Each point is reached from the start by the listed moves, each made once or not at all, plus a little noise. Say if it took an odd or an even number of moves. Then give how often each move was made.

Moves:
(1): [  7  -7  -8 -31   7  14]
(2): [-21   2  24   4  -4  18]
(3): [-26 -34  20   2   9 -16]
Start: [-10  15  22  -1   9  29]
Points:
[-11  14  21  -3   8  28] => even (0, 0, 0)
[-36 -17  43   1  18  13] => odd (0, 0, 1)
[-23  10  38 -27   9  60] => even (1, 1, 0)
[-27 -25  33 -31  24  25] => even (1, 0, 1)

Moves:
(1): [  6  -2 -15 -16 -33  -5   4   1   6]
(2): [  3  -4 -13   3  32 -21  -6   7  -6]
(3): [-8 -2 -5 -2 -2  2  9 18  1]
(4): [ 22   6 -10  -9  -4  -2 -14   2 -16]
(5): [ 13   0  15 -19   5  -4   2  -3  15]
(6): [ 10   6  -7  -5   9   0 -21  -6  -1]
(7): [  7  14   9 -37   5 -10   9  -7   9]
(8): [  5  24  25  12  -1   1   4 -18  16]
Start: [-13   4  -6  19  17  -9 -12   0 -12]
Points:
[ 14  20  -9 -60   0 -26  -9   1  18] => odd (1, 0, 1, 0, 1, 1, 1, 0)
[ 12  45  14 -16  16 -18  -7  -5  -2] => even (0, 0, 1, 1, 0, 0, 1, 1)
[ 25  25 -32 -48  -6 -26 -26  10 -14] => odd (1, 0, 1, 1, 0, 1, 1, 0)
[  5  14   1 -56 -10 -26  13   8  19] => even (1, 0, 1, 0, 1, 0, 1, 0)

Moves:
(1): [ -6  -2   3   1   5  17 -11   2  -4  -3  -2 -10  16 -13]
(2): [ -4  10 -10  -2  15  11   1  -3  10  -2   7  -7   1 -14]
(3): [ 0 -8 -2  3  2 -1  7  0  0 -8 15  9  1 -9]
(4): [ -7  11   8  -9  10   3  -3  -2  17  -3  -2   9 -12  -6]
(5): [  9 -12   3   0  -1   1  -2   8   8 -11 -15  -5   6  -5]
(6): [-3  9 -1 -4  2  4  4  2  7 -8 16  5  1  1]
(7): [10 -6 -4 13 17  3  4 10 -1  1 -4 -7  1 16]
(8): [ 13  -3 -18  -1  10   0  -5   1  -1  -1   7   0  -1  -2]
(9): [-12  -7 -16   1   3   0   0   7   8  -2   2  -1   6  14]
(10): [-9  0  1 -3  5  2 -5  8 -3  0  6  0 -3 -4]
(11): [ -1   3   0  -9   1   0   8   2 -11  16   1  16   6  12]
(12): [  2  -4  -6  13  -2  15   1   3  -1   1   2   4 -13   7]
Start: [ 2  2  2 -4  1 -1  0 -1  4 -4  8 -2  0  8]
Points:
[-13  -2 -26  -1  52  39  17  35  38 -20  36  21  -7  19] => even (0, 1, 1, 1, 1, 1, 1, 0, 1, 1, 1, 1)
[-37  18 -13 -26  41  34 -10  14  21   2  21   5  14  -3] => even (1, 1, 0, 1, 0, 0, 0, 0, 1, 1, 1, 0)
[-28  16 -24  -4  57  56   0  28  26  -4  35   8   2  21] => odd (1, 1, 0, 1, 0, 1, 1, 0, 1, 1, 1, 1)
[ 11  -4 -12  13  20  21  23  16  -1  -2  39  26  -5  36] => odd (0, 0, 1, 0, 0, 1, 1, 0, 0, 0, 1, 1)
[  5 -12 -25  -9  49  27   1  30  27 -22  27  15  23  15] => odd (1, 0, 1, 1, 1, 1, 1, 1, 1, 0, 1, 0)
[ 13  -3 -21 -12  60  18   6  25  25 -12  24  14   0  -4] => even (0, 1, 1, 1, 1, 0, 1, 1, 0, 1, 1, 0)
